Rows are points. Any point is a mix of the corners, with weights that add up to 1. It lies inside the corners' shape when no weight is negative. Is each point inside? If not, which corners have a negative weight?
In the rows, zero is written as 128.

Corners:
(1): [118  77 123]
(2): [207 156 192]
(3): [160 110 201]
(4): [ 80 162 133]
Points:
[124  93 156] -> outside (2)
[194 130 191] -> outside (4)
[178 134 186] -> inside
[128  90 138] -> inside
[195 128 193] -> outside (4)

Corners:
(1): [149 160  76 115 119 156  83 139 115]
(2): [ 96  81 119  84 105 101 157 147 178]
(3): [104 119 249 124 153 116 166 184 137]
(4): [137 153  92 129 154 120 130 121 151]
(5): [100  84 122  83 138 127 166 156 153]
(6): [ 96 211 148 145 132 145 125 151 127]
(7): [ 96  80 142  66 122 130 131 157 186]
(8): [117  80  95 124 125 130 156 146 173]
(9): [165 102 141 140 124 127 149  14 171]
(10): [150 197  93 131 124 144 146 134 142]
Points:
[112 111 136 112 128 122 154 131 165] -> outside (1)
[130 134 101 108 121 138 115 140 140] -> inside
[111 108 134 105 129 127 141 140 158] -> outside (10)
[138 126 135 126 128 130 144  90 158] -> inside
[128 122 115 110 126 129 144 131 158] -> outside (6)
[121 173  87 109 120 143 110 153 133] -> outside (3, 8, 9)
[128 145 116 117 131 141 122 138 140] -> outside (2)
[122 140 107 106 125 136 133 127 152] -> outside (3, 8)

Corners:
(1): [119 110  88 170  86 132 156 122 153 128 139 107  74 181 138 176 121 182]
(2): [156 180 106 115 169 156 118 119  87 110 118  87 154 146 114  99 168  76]
(3): [176 134 181 149 201  98 130  68  78  96 210  69 207  58 107 155 112  74]
(4): [134 163 154 100 204 107 123  79  96 151 183  66 153  75 176 118 130  89]
(5): [153 119  87 157 122 110 145 165 172 175 176 136 104  93 179 193 145 119]
(6): [124 121 125 169  62 132 138 171 155 151  87 174  90 178 140  90 152 182]
(7): [ 77 136 113 181 122 167 157 167 145 147 111 193 108 154 161 133 115 117]
(8): [130 170  88 150 167 156  64  96  56 116 119 138 137 133 130 103 134 100]
(9): [140 146 116  89 204  89 130  92  69 130 171 127 192 110  96 103 115  94]
(10): [110  91 111 178 106 189  88 169 142 169  53 153  68 179 101 125 152 196]
(11): [152 181 147 114 161  91 159  80 105 145 193 150 246 110 136 205  73 115]
(12): [137 111 104 114 153  82 118 109 164 118 223 110 180 120 180 184 150 138]
(13): [137  79  78 154  91 137 184  86 149 133 166 103 121 110 175 184 115 109]
(14): [ 85  97 125 134  51 169 103 171 194 148 141 144  68 187  95 139 100 142]
(15): [ 72 142 120 119 107 176  98 187  64 132  84 149  70 132 151 164 139 127]
(16): [176 137 172 100 217 124 152   7  87  85 173  87 175  85 153 204 114  19]
(17): [119 120 129 168 136 147  99 198 136 105  25 166  52 164 120 119 101 161]
(18): [ 63 174  98 156 130 117  96 144  73 185  76 143 141 180 124  83 169  84]
(19): [107 141 122 159 101 132 100 162 154 126  88 173  87 122  76 115 135 182]
Points:
[130 117 119 148 120 136 131 129 137 132 138 137 115 131 139 150 121 139] -> outside (2, 18)
[113 139 118 138 126 129 116 161 133 146 125 139 121 147 126 133 136 140] -> outside (8, 13, 16)
[128 135 114 134 161 135 125 117  95 120 132 125 141 129 146 164 129  96] -> outside (4, 6, 14, 19)
[130 127 119 142 137 131 139 103 121 126 139 117 123 136 140 160 125 114] -> inside
[116 134 116 140 126 132 123 136 128 143 141 130 125 135 136 136 125 130] -> outside (16)
[130 125 112 153 140 129 120 127 122 112 131 136 103 112 142 144 125 136] -> outside (2, 10, 11, 14, 18)
[128 131 127 132 147 122 111 122 110 133 139 128 131 126 129 147 127 127] -> outside (2, 7, 13)
[123 145 128 147 140 137 122 120  98 123 118 129 134 127 136 144 130 121] -> outside (5, 9, 14)
[111 163 118 146 135 158 110 140 111 143  93 144 106 150 129 137 123 128] -> outside (3, 6, 9, 12, 13)
